Rows are points. Each copy is the shape, with its points in the same order, turned, moved and blurred by noise. Is it also mirrored, or only turned?

Shape, 5 rows:
[[ -7.1 -28.2]
 [  5.3  12.3]
 [ -5.0  19.2]
 [  1.2 -19.7]
 [ 23.5 -23.7]]
Copy 1:
[[-24.8  19.1]
 [ 10.4  -6.7]
 [  5.0 -16.8]
 [-12.5  15.5]
 [ -1.2  34.8]]
Copy 1 is: mirrored
Copy 2:
[[ 23.4  13.3]
 [-14.9   1.4]
 [-15.3 -11.5]
 [ 13.8  14.7]
 [  4.5  35.6]]
Copy 2 is: only turned

Shape, 6 rows:
[[ -7.4 -11.1 -33.7]
 [ 26.1  18.9   5.7]
 [  9.2  12.8  25.8]
 [-14.4  -4.6  11.3]
 [-17.5 -15.8   1.7]
 [ -3.7 -27.2 -14.2]]
Copy 1:
[[  9.5  27.8   2.7]
 [ -5.0 -20.9 -31.2]
 [-24.5 -28.3 -18.0]
 [-23.3  -5.0   7.7]
 [-19.3   2.3  17.3]
 [  6.0   6.6  18.5]]
Copy 1 is: mirrored
Copy 2, 6 rows:
[[-12.9  13.6  30.2]
 [ 12.6  23.2 -24.6]
 [ 23.9   0.2 -25.7]
 [ 13.0 -13.6  -0.5]
 [  4.3 -16.2  14.3]
 [-18.2 -10.4  13.1]]
Copy 2 is: only turned

Shape, 9 rows:
[[-27.0  -9.1 -10.2  23.6]
 [-31.1  -2.7   1.8  -6.7]
 [ 26.8  -8.7   3.1  -7.8]
 [  9.1  37.8   8.3 -17.1]
 [-12.5 -33.1 -10.2  18.5]
 [  6.3   3.9  -7.9 -39.2]
 [-21.8  16.1   8.3   6.8]
 [-10.4 -13.9  -3.6 -10.8]
 [ -8.9 -10.8 -21.3  -5.0]]
Copy 1 (9 x 4):
[[ 33.1 -14.5   7.2 -15.6]
 [ 14.8 -25.7  22.1   3.4]
 [-13.7  15.9  -5.3  11.9]
 [-39.3 -11.8  17.4 -13.5]
 [ 39.8   2.2  -2.9   5.9]
 [-20.6   6.0  33.4  18.6]
 [  1.6 -28.3  10.4 -14.8]
 [ 10.2  -5.0  15.9  13.7]
 [ 17.0   6.5  22.5   1.1]]
Copy 1 is: only turned
Copy 2 (9 x 4):
[[-10.9  -1.8 -28.4 -20.2]
 [-29.3  -4.7  -0.4 -12.4]
 [ 15.6   5.7  11.3  20.1]
 [-11.3  41.5  28.2  10.5]
 [  5.1 -20.5 -25.0  -6.4]
 [-19.6   5.0  19.9  32.4]
 [-16.1  20.8   0.1 -18.1]
 [-12.4  -5.7   1.6   5.4]
 [-11.8  -3.9 -14.5  13.8]]
Copy 2 is: mirrored
Copy 3 (9 x 4):
[[ 26.9  -1.5 -17.4 -16.7]
 [  8.8  -7.8 -20.9  12.6]
 [-11.4   4.9  30.4  -1.6]
 [-25.0 -39.1  13.2   7.8]
 [ 24.2  23.8  -5.0 -14.4]
 [-37.3   0.1   1.4  14.6]
 [ 12.7 -27.0  -8.9   2.5]
 [  0.4   9.8  -8.3   6.6]
 [ -5.9   9.5 -12.2  -9.2]]
Copy 3 is: mirrored
